Every row gives one point. The last column is the point's height on a tilted bowl or saddle (a function of degree 2), plus a little noise. Count its main directions that bend up, bend down and stay straight.

Points (11 x 3):
[[ 0.04 -0.34  0.22]
 [ 0.48 -0.21  0.38]
 [ 0.04 -0.34  0.22]
 [ 0.27 -0.20  0.26]
 [-0.13 -0.48  0.21]
 [-0.01  0.42  0.29]
 [-0.26 -0.29  0.24]
 [ 0.30 -0.45  0.33]
 [-0.26  0.00  0.30]
 [-0.18  0.32  0.35]
 [-0.09 -0.21  0.22]]
Directions: 1 up, 0 down, 1 straight

Points:
[[ 0.02  0.19 -0.06]
 [ 0.12  0.00 -0.15]
 [ 0.00 -0.23 -0.06]
 [ 0.20  0.10 -0.20]
 [-0.52 -0.25 -0.68]
 [ 0.45  0.39 -0.49]
 [ 0.02 -0.48  0.18]
 [-0.06  0.33  0.07]
 [ 0.26  0.18 -0.24]
 [ 0.17 -0.22 -0.07]
 [-0.63  0.34 -0.24]
 [ 0.06 -0.07 -0.12]]
Directions: 1 up, 1 down, 0 straight

Points (15 x 4):
[[ 0.02 -0.52 -0.97  0.27]
 [ 0.07 -0.23 -0.10 -0.09]
 [ 0.28  0.09 -0.12 -0.02]
 [ 0.22 -0.09 -0.28 -0.11]
 [-0.13 -0.15 -0.28 -0.04]
 [-0.15 -0.18  0.21  0.00]
 [ 0.27 -0.01 -0.52  0.02]
 [ 0.09  0.06  0.21 -0.28]
 [ 0.34 -0.21 -0.12  0.13]
 [ 0.41  0.03  0.01  0.19]
 [-0.05  0.31 -0.21  0.18]
 [ 0.05 -0.54 -0.23  0.51]
 [ 0.31 -0.06 -0.18  0.01]
 [-0.30  0.20 -0.06  0.26]
 [-0.27 -0.47 -0.18  0.77]]
Directions: 2 up, 0 down, 1 straight

Points, 22 rows:
[[-0.31 -0.13 -0.32 -0.10  0.37]
 [ 0.25  0.06  0.18  0.30  0.64]
 [ 0.62 -0.35  0.18 -0.37 -0.20]
 [ 0.08 -0.40  0.28 -0.05  0.42]
 [-0.53 -0.45  0.74 -0.20  0.06]
 [ 0.63 -0.27  0.25 -0.07 -0.09]
 [ 0.10 -0.48  0.01 -0.06 -0.11]
 [-0.06  0.26  0.04 -0.81  0.67]
 [ 0.21 -0.36 -0.44 -0.04 -0.16]
 [ 0.03 -0.63  0.07 -0.12  0.00]
 [ 0.02 -0.28 -0.06 -0.14 -0.09]
 [ 0.13 -0.21 -0.04  0.10 -0.07]
 [ 0.00 -0.44 -0.25 -0.22  0.08]
 [-0.40  0.06 -0.17 -0.08 -0.09]
 [ 0.31  0.37  0.10 -0.17 -0.16]
 [-0.24  0.24  0.12  0.17  0.07]
 [-0.19 -0.27  0.23 -0.46 -0.09]
 [ 0.27  0.11  0.05 -0.21 -0.20]
 [-0.01  0.05 -0.29  0.19  0.31]
 [-0.18  0.18  0.15 -0.13 -0.27]
 [-0.11  0.05 -0.23  0.06  0.19]
 [-0.39 -0.20  0.02 -0.34 -0.40]]
Directions: 2 up, 1 down, 1 straight

Points:
[[ 0.11  0.10 -0.29 -0.35 -0.19]
 [ 0.32 -0.39 -0.08 -0.12 -0.11]
 [ 0.28 -0.58 -0.68 -0.12 -0.37]
 [ 0.21  0.15  0.01  0.04 -0.14]
 [-0.19  0.63 -0.27  0.08 -0.42]
 [-0.47  0.05  0.00  0.57 -0.50]
 [-0.67  0.10  0.23  0.31 -0.33]
 [ 0.02  0.43 -0.21 -0.19 -0.27]
 [ 0.23 -0.43  0.15 -0.37 -0.24]
 [-0.30  0.48 -0.53 -0.17 -0.41]
 [-0.04 -0.11 -0.32 -0.30 -0.16]
 [-0.01 -0.38  0.22  0.05 -0.21]
 [ 0.00 -0.12 -0.21 -0.16 -0.10]
 [ 0.00 -0.04 -0.20 -0.36 -0.14]
 [ 0.28 -0.09  0.16  0.02 -0.13]
 [-0.16 -0.23 -0.15 -0.13 -0.12]
 [-0.18 -0.13  0.18  0.53 -0.43]
 [-0.38 -0.24 -0.05  0.01 -0.17]
 [ 0.14 -0.32  0.27  0.03 -0.20]
 [-0.04 -0.03  0.03  0.38 -0.25]
 [-0.21 -0.27 -0.14  0.51 -0.41]]
Directions: 0 up, 3 down, 1 straight

Points:
[[ 0.06 -0.51 -0.29  0.11 -0.02  0.08  0.56]
 [ 0.14  0.04 -0.53 -0.30  0.35  0.22  0.10]
 [ 0.03  0.13 -0.24 -0.52 -0.36  0.54 -0.21]
 [ 0.48 -0.13  0.11  0.49  0.14  0.08  0.24]
 [-0.19  0.34 -0.39 -0.09  0.13  0.65 -0.27]
 [ 0.00  0.11  0.15 -0.04 -0.13  0.68 -0.27]
 [-0.37  0.04  0.52  0.34 -0.08 -0.27 -0.08]
 [ 0.01 -0.07 -0.29 -0.37 -0.03 -0.24 -0.02]
 [ 0.06 -0.05  0.00  0.23 -0.12  0.22  0.07]
 [ 0.22  0.27  0.55 -0.21 -0.06 -0.22 -0.10]
 [ 0.38  0.15 -0.02  0.20  0.21 -0.11  0.20]
 [ 0.44  0.31  0.43  0.02 -0.01  0.03  0.24]
 [ 0.65  0.22  0.02 -0.06  0.05 -0.25  0.04]
 [ 0.56  0.29  0.57  0.23  0.34  0.26  0.18]
 [-0.08 -0.32  0.13 -0.53 -0.34  0.12 -0.14]
 [-0.52  0.26  0.05 -0.30 -0.14  0.16  0.15]
 [-0.24 -0.22 -0.23  0.55 -0.07  0.32 -0.17]
 [-0.05 -0.21  0.26  0.15  0.08 -0.14  0.27]
 [ 0.21 -0.41  0.15  0.47  0.24 -0.06  0.67]
 [ 0.26  0.14  0.10 -0.08  0.03  0.57 -0.09]
 [-0.38 -0.20 -0.16 -0.08  0.09  0.24  0.22]
 [ 0.56 -0.14 -0.25  0.17  0.02 -0.35  0.23]
 [ 0.33  0.16  0.02  0.08 -0.36  0.31  0.18]
 [-0.44  0.18  0.15 -0.26 -0.14  0.16  0.12]
 [ 0.43 -0.50 -0.02  0.15 -0.31 -0.60  0.12]
 [ 0.16  0.17  0.07  0.14 -0.04  0.43  0.01]
 [-0.32  0.17 -0.16 -0.15  0.01  0.18  0.12]
 [-0.67  0.13  0.10 -0.62 -0.16  0.07 -0.09]
 [ 0.27  0.34  0.79  0.05  0.27 -0.66 -1.00]
 [-0.31 -0.11  0.03 -0.23 -0.25  0.26  0.00]
 [ 0.16 -0.17 -0.28 -0.04 -0.08 -0.15  0.23]
 [ 0.23  0.06 -0.08  0.05  0.32  0.49  0.02]
 [ 0.06  0.15  0.35  0.13  0.53  0.09  0.24]
 [-0.20  0.32  0.08 -0.10 -0.13 -0.03  0.24]
 [ 0.08 -0.12  0.09 -0.04  0.39  0.21  0.33]
 [-0.22 -0.04 -0.02 -0.23 -0.42 -0.13  0.10]
 [-0.01 -0.02 -0.16  0.31  0.01 -0.22  0.22]
 [-0.14  0.17 -0.24  0.44  0.33  0.69 -0.50]
 [ 0.18  0.09 -0.60  0.00 -0.31  0.25  0.05]
 [ 0.25 -0.10 -0.12  0.21 -0.05 -0.26  0.21]]
Directions: 1 up, 2 down, 3 straight

Points:
[[-0.10 -0.24  0.17 -0.69 -0.41  0.09 -0.44  0.02 -0.14]
 [ 0.18 -0.14 -0.30 -0.65  0.20 -0.10 -0.52 -0.03 -0.39]
 [-0.39 -0.28  0.24  0.15 -0.36 -0.05 -0.05  0.49 -0.29]
 [ 0.29 -0.13  0.13 -0.08 -0.40  0.23 -0.15  0.16  0.32]
 [-0.66 -0.58 -0.18  0.40  0.03 -0.30  0.20 -0.05  0.06]
 [-0.27 -0.02  0.04 -0.02  0.35 -0.18 -0.36 -0.31  0.00]
 [-0.04  0.15 -0.61  0.18 -0.16  0.45 -0.09 -0.37  0.22]
 [ 0.42 -0.45 -0.01 -0.28  0.40 -0.24 -0.07 -0.20 -0.41]
 [-0.17  0.25 -0.05 -0.61  0.10  0.41  0.16  0.43 -0.62]
 [-0.22  0.38  0.18  0.11  0.05  0.44  0.32  0.19 -0.40]
 [-0.49  0.03 -0.16 -0.16  0.27  0.08  0.01  0.05  0.14]
 [-0.53 -0.28  0.11  0.33 -0.28 -0.08 -0.19 -0.02 -0.03]
 [-0.16 -0.01 -0.18  0.10  0.14 -0.03  0.03  0.00  0.09]
 [-0.12 -0.07  0.15 -0.14  0.02  0.02  0.38  0.03 -0.17]
 [-0.01  0.44  0.13 -0.19 -0.02  0.37 -0.09  0.11 -0.17]
 [ 0.17 -0.11 -0.65 -0.36 -0.54 -0.17 -0.39  0.30  0.80]
 [-0.11  0.00 -0.37  0.79  0.06  0.51 -0.25 -0.43 -0.12]
 [-0.30  0.27 -0.27  0.00 -0.69 -0.19 -0.06  0.06  0.15]
 [-0.04 -0.36  0.33 -0.15 -0.50  0.18 -0.29  0.07  0.17]
 [-0.05  0.01  0.38  0.41  0.18 -0.28 -0.21 -0.01  0.27]
 [ 0.25  0.02  0.00  0.08  0.00  0.03 -0.26  0.34  0.12]
 [-0.11 -0.46 -0.40  0.13 -0.30 -0.14 -0.04 -0.11  0.28]
 [ 0.42 -0.57  0.26  0.01 -0.01  0.65  0.17 -0.17  0.11]
 [ 0.00 -0.35  0.06 -0.16  0.53  0.34 -0.05 -0.09  0.08]
 [-0.15  0.29 -0.30 -0.11  0.23  0.36  0.22  0.21  0.00]
 [-0.12  0.20  0.13  0.31 -0.05 -0.12  0.14 -0.34 -0.14]
 [-0.11  0.04  0.43  0.13 -0.26 -0.35  0.07  0.22 -0.09]
 [ 0.35  0.25 -0.26  0.21  0.10 -0.19 -0.01 -0.27 -0.07]
 [ 0.03 -0.12  0.34 -0.06 -0.33  0.12  0.31  0.28 -0.23]
 [-0.68  0.09 -0.38 -0.13 -0.09 -0.19 -0.26 -0.03  0.07]
 [-0.04  0.03 -0.01 -0.53 -0.16  0.46  0.20  0.44 -0.56]
 [ 0.05  0.09 -0.10  0.06  0.31 -0.21  0.17  0.01  0.08]
 [-0.13 -0.15 -0.53  0.33 -0.16  0.11 -0.20  0.16  0.33]
 [-0.30 -0.20  0.24  0.21  0.17 -0.25  0.24  0.09  0.03]
 [ 1.14 -0.01 -0.26  0.00 -0.40 -0.62  0.29  0.08  0.84]
 [-0.18  0.30  0.27 -0.06 -0.01  0.10 -0.09 -0.08 -0.01]
 [-0.05 -0.26 -0.35 -0.17  0.44  0.15  0.34 -0.24  0.04]
 [-0.04 -0.49 -0.15  0.23 -0.50  0.14  0.20  0.02  0.28]
 [ 0.45 -0.35 -0.24 -0.60 -0.19 -0.19 -0.11  0.10  0.28]
 [-0.16 -0.38  0.17 -0.35  0.19  0.14  0.15 -0.79 -0.35]
 [-0.27 -0.17  0.12  0.21  0.30  0.00 -0.08  0.19  0.33]
 [-0.36  0.44 -0.58 -0.24  0.52  0.04 -0.14  0.34  0.42]
 [-0.08 -0.04 -0.29 -0.29 -0.06 -0.24  0.23  0.29  0.17]
 [ 0.34  0.17  0.27 -0.04  0.41 -0.35 -0.27 -0.01  0.17]
 [-0.10 -0.16  0.00 -0.17  0.06  0.47  0.45  0.21 -0.14]
 [ 0.00  0.22  0.12  0.23  0.30 -0.08  0.07 -0.06  0.12]
 [-0.19  0.21  0.18  0.26 -0.22  0.14 -0.24 -0.19  0.15]
 [-0.36  0.21 -0.23  0.56  0.41 -0.80  0.17  0.07  0.05]
 [-0.06 -0.44  0.40 -0.05 -0.02  0.18 -0.72  0.47 -0.26]
 [-0.28 -0.43  0.31  0.05 -0.43 -0.01  0.56 -0.11 -0.57]
 [-0.47  0.11  0.08  0.42 -0.19 -0.31 -0.33 -0.19  0.02]
 [ 0.34  0.25 -0.11  0.28  0.41  0.02  0.28  0.05  0.09]
 [ 0.15  0.27  0.13  0.30  0.07 -0.11  0.29 -0.17 -0.07]
 [ 0.22  0.05  0.30 -0.09 -0.06  0.06 -0.11 -0.09  0.24]
 [ 0.52 -0.23 -0.02 -0.21 -0.09 -0.20 -0.03  0.04  0.21]
 [ 0.32  0.16 -0.13 -0.03  0.06 -0.01 -0.12  0.11  0.13]
 [ 0.48  0.29  0.15 -0.42  0.13  0.17  0.45 -0.07  0.06]
 [ 0.49  0.37  0.38  0.06  0.68 -0.05 -0.15 -0.13  0.36]
 [-0.13 -0.02 -0.24  0.39  0.10  0.29  0.08  0.23  0.19]
 [ 0.07  0.22 -0.47 -0.33  0.68 -0.16 -0.08 -0.21 -0.09]
 [ 0.03 -0.08 -0.52 -0.20 -0.37 -0.10 -0.47  0.31  0.37]
 [-0.16  0.06 -0.36  0.17 -0.15 -0.13 -0.20  0.30  0.23]]
Directions: 2 up, 2 down, 4 straight

Points:
[[-0.32  0.09  0.30  0.00  0.09 -0.36  0.26 -0.44 -0.33]
 [ 0.36  0.25 -0.29 -0.37 -0.14  0.21  0.20  0.05  0.01]
 [ 0.07  0.18  0.15 -0.18 -0.37  0.09  0.22  0.12  0.06]
 [ 0.57  0.37  0.06  0.04  0.03  0.07  0.19  0.75 -0.11]
 [-0.05  0.28 -0.11 -0.08  0.09  0.58  0.00  0.27 -0.08]
 [-0.04 -0.19  0.25  0.17 -0.35  0.20  0.02  0.16  0.11]
 [-0.23 -0.05  0.02 -0.24 -0.46 -0.22  0.08  0.42 -0.06]
 [-0.01  0.19  0.63  0.03  0.31 -0.19  0.40 -0.19 -0.38]
 [ 0.12 -0.10 -0.34  0.40 -0.32  0.42 -0.18 -0.44 -0.40]
 [ 0.03  0.10 -0.46  0.01  0.72  0.03 -0.53  0.54 -0.97]
 [ 0.65 -0.19 -0.09  0.02 -0.29  0.30  0.18  0.17 -0.19]
 [ 0.13  0.11  0.04  0.08  0.61 -0.14  0.13  0.82 -0.61]
 [ 0.44  0.19 -0.20  0.05 -0.09  0.30  0.09  0.34 -0.04]
 [ 0.47  0.39 -0.51  0.19 -0.28 -0.07 -0.45 -0.10 -0.09]
 [-0.11  0.28 -0.35  0.25 -0.29 -0.25 -0.29  0.43 -0.18]
 [ 0.01 -0.44 -0.39  0.23  0.29  0.12 -0.18  0.14 -0.04]
 [ 0.37 -0.27 -0.07 -0.11  0.08  0.22 -0.12 -0.29 -0.16]
 [-0.41  0.06 -0.25 -0.26  0.28  0.13  0.25 -0.22 -0.41]
 [-0.01 -0.15 -0.40 -0.26 -0.18  0.09  0.46  0.05 -0.15]
 [ 0.25  0.25 -0.05  0.18  0.43  0.26  0.29 -0.18 -0.57]
 [ 0.44 -0.01  0.38  0.32  0.38  0.24  0.15  0.34 -0.45]
 [ 0.27  0.41 -0.32 -0.17  0.17  0.10  0.30 -0.21 -0.24]
 [-0.19 -0.09  0.22  0.17 -0.62 -0.02 -0.18 -0.31 -0.23]
 [-0.24 -0.11 -0.20  0.16  0.35  0.01  0.18 -0.57 -0.39]
 [ 0.12 -0.03  0.17 -0.40 -0.11 -0.01  0.12  0.34  0.07]
 [ 0.52  0.04 -0.07 -0.20  0.04 -0.28 -0.04 -0.13 -0.20]
 [ 0.55  0.18 -0.06 -0.26 -0.10  0.20  0.26 -0.31 -0.48]
 [-0.10 -0.03  0.06  0.21  0.21 -0.02  0.17 -0.09 -0.05]
 [-0.42 -0.36  0.25 -0.10 -0.41  0.07 -0.09  0.44 -0.03]
 [-0.21  0.04 -0.09  0.35  0.26 -0.02  0.35 -0.20 -0.37]
 [-0.05  0.50  0.10  0.04 -0.10 -0.16  0.17 -0.06 -0.02]
 [ 0.08 -0.03 -0.92  0.21 -0.21 -0.32 -0.21  0.15 -0.06]
 [ 0.32  0.14 -0.10  0.24 -0.42 -0.30  0.16  0.03 -0.28]
 [ 0.45  0.12  0.19 -0.32 -0.26  0.09  0.44 -0.02 -0.27]
 [-0.56 -0.10  0.00 -0.08 -0.03 -0.26 -0.06 -0.11 -0.08]
 [-0.22 -0.45  0.52 -0.28 -0.47 -0.23 -0.31 -0.19 -0.07]
 [ 0.02 -0.24 -0.39  0.42  0.25  0.09  0.44  0.04 -0.19]
 [ 0.13 -0.09  0.04 -0.51  0.10  0.51 -0.12  0.40 -0.30]
 [ 0.06  0.09 -0.14 -0.11  0.06 -0.41 -0.36  0.41 -0.16]
 [ 0.10 -0.30  0.25  0.27 -0.18  0.02 -0.21  0.15  0.05]
 [ 0.23  0.16  0.58 -0.35  0.05 -0.28  0.32  0.51  0.00]
 [-0.04  0.16  0.12  0.02  0.38 -0.19 -0.01  0.36 -0.12]
 [ 0.53 -0.16  0.02  0.15  0.28  0.00 -0.24 -0.05 -0.36]
 [ 0.34  0.14 -0.53 -0.28  0.14 -0.09 -0.63  0.11 -0.16]
 [-0.05  0.06 -0.12  0.13  0.54 -0.46  0.05 -0.07 -0.39]
 [-0.08  0.04 -0.02 -0.37  0.05  0.01  0.07  0.11  0.03]
 [ 0.58 -0.58 -0.14  0.42  0.15 -0.03  0.32  0.15 -0.11]
 [-0.09 -0.04  0.51 -0.14  0.11  0.33  0.30  0.29  0.18]
 [ 0.37  0.17 -0.40 -0.03  0.04 -0.04  0.24  0.37  0.09]
 [ 0.27  0.11 -0.20  0.02 -0.19 -0.54 -0.09 -0.17 -0.11]
 [-0.02 -0.27  0.43  0.62 -0.29  0.03 -0.25 -0.17 -0.18]
 [-0.57 -0.23  0.35 -0.21  0.28  0.44  0.51 -0.26 -0.38]
 [-0.16  0.33  0.06 -0.01  0.25 -0.10  0.07 -0.19 -0.08]
 [-0.11  0.38  0.01 -0.32 -0.40 -0.21  0.28  0.38  0.20]
 [-0.07  0.29  0.41  0.09 -0.56  0.10 -0.18 -0.19 -0.24]
 [-0.02 -0.22  0.22 -0.07 -0.22  0.02  0.35 -0.22 -0.07]
 [ 0.17  0.13  0.50 -0.09 -0.48 -0.27 -0.25 -0.23 -0.20]
 [ 0.32  0.02  0.17 -0.05  0.04  0.63  0.13 -0.10 -0.32]
 [ 0.30 -0.44 -0.18  0.31 -0.01  0.16  0.37 -0.46 -0.23]
 [-0.08  0.06  0.48  0.00  0.11  0.13 -0.10  0.52  0.06]
 [ 0.10  0.26 -0.13 -0.05 -0.34 -0.35 -0.25  0.29  0.07]
 [ 0.14 -0.61 -0.07  0.02 -1.01  0.02  0.42 -0.22 -0.69]
 [ 0.34  0.22  0.07  0.23  0.13  0.06 -0.17 -0.22 -0.30]
 [ 0.27  0.44  0.02  0.04  0.32 -0.18 -0.42  0.15 -0.17]
 [-0.22 -0.58  0.51 -0.06 -0.18 -0.22 -0.34 -0.03  0.20]
 [-0.50 -0.18 -0.25 -0.16  0.04  0.23  0.06 -0.39 -0.31]
 [-0.45 -0.36 -0.30 -0.21  0.32  0.03 -0.21  0.05 -0.30]]
Directions: 1 up, 5 down, 2 straight
